Every row gives one point. The ring and each string are closed loops that go straight from each point to the next, and from the last back to the first. Before rounding, they use only three directions, however many columns there are. How many times does the string pass through the ring? Passing back the other way cancels.

Ring (7 x 4)
39.8  11.3  -8.2  21.3
30.6  19.9  -5.3  20.6
-0.5  15.2  3.4  8.6
-16.5  -0.4  7.2  -3.0
-15.4  -24.2  5.0  -15.4
10.1  -29.5  -2.7  -9.3
32.2  -14.7  -7.6  7.4
String (33 x 4)
18.8  -2.8  -4.1  2.6
26.9  1.2  -6.4  6.1
25.0  3.5  -4.6  12.2
28.6  0.9  -7.5  3.5
56.3  13.4  -14.6  18.6
58.0  15.1  -13.1  29.9
48.9  11.5  -8.7  35.7
27.0  2.3  -3.1  23.5
23.0  -5.2  -5.0  5.3
35.8  -13.1  -10.7  -2.1
40.5  -22.8  -12.6  -4.0
31.8  -28.2  -8.4  0.9
23.7  -36.8  -6.6  -5.5
16.4  -40.2  -6.7  -20.0
5.0  -43.7  -2.1  -17.4
-1.3  -31.0  1.9  -6.2
3.5  -12.5  1.8  4.2
7.9  -16.3  -2.6  -11.5
3.8  -14.9  0.3  -3.8
1.9  -22.1  -0.8  -13.7
-2.4  -37.3  -2.4  -31.5
-10.1  -51.6  -0.2  -36.3
-5.9  -42.5  1.4  -18.8
2.2  -17.9  3.0  7.2
9.8  -9.2  -0.6  3.5
16.6  -20.6  -5.4  -10.5
18.7  -15.7  -5.5  -6.6
15.0  -7.8  -2.9  1.1
32.0  -14.2  -9.2  -1.2
50.7  -12.2  -14.9  4.0
58.3  0.9  -13.2  28.3
42.4  7.3  -7.1  31.5
22.4  3.7  -2.1  20.5
Times through: 4
String (28 x 4)
-23.3  2.0  12.0  9.5
-6.4  1.7  6.7  13.0
-0.6  -1.8  1.5  -3.6
-5.0  3.3  1.3  -12.5
-8.5  18.6  5.0  2.2
-0.9  27.2  5.4  19.4
8.3  13.3  2.7  20.8
15.4  6.7  -2.0  8.5
29.0  15.5  -7.0  8.4
46.1  27.7  -10.8  21.5
54.4  31.2  -11.2  34.9
47.9  15.3  -12.1  16.4
23.5  -1.0  -6.0  1.7
20.5  2.9  -2.6  14.0
26.0  0.7  -6.5  3.7
44.1  11.3  -11.9  10.2
52.6  26.4  -12.1  26.3
37.4  16.9  -9.4  11.3
20.0  3.5  -4.7  2.3
12.1  7.4  0.6  15.9
8.9  19.9  2.7  22.7
8.3  3.5  0.1  5.9
3.5  4.8  -0.2  -4.6
-17.5  11.9  7.0  -4.5
-29.1  8.3  11.5  -3.0
-12.7  -3.9  3.7  -14.7
4.2  -6.2  -0.7  -6.9
0.7  -2.3  3.0  6.6
Times through: 1
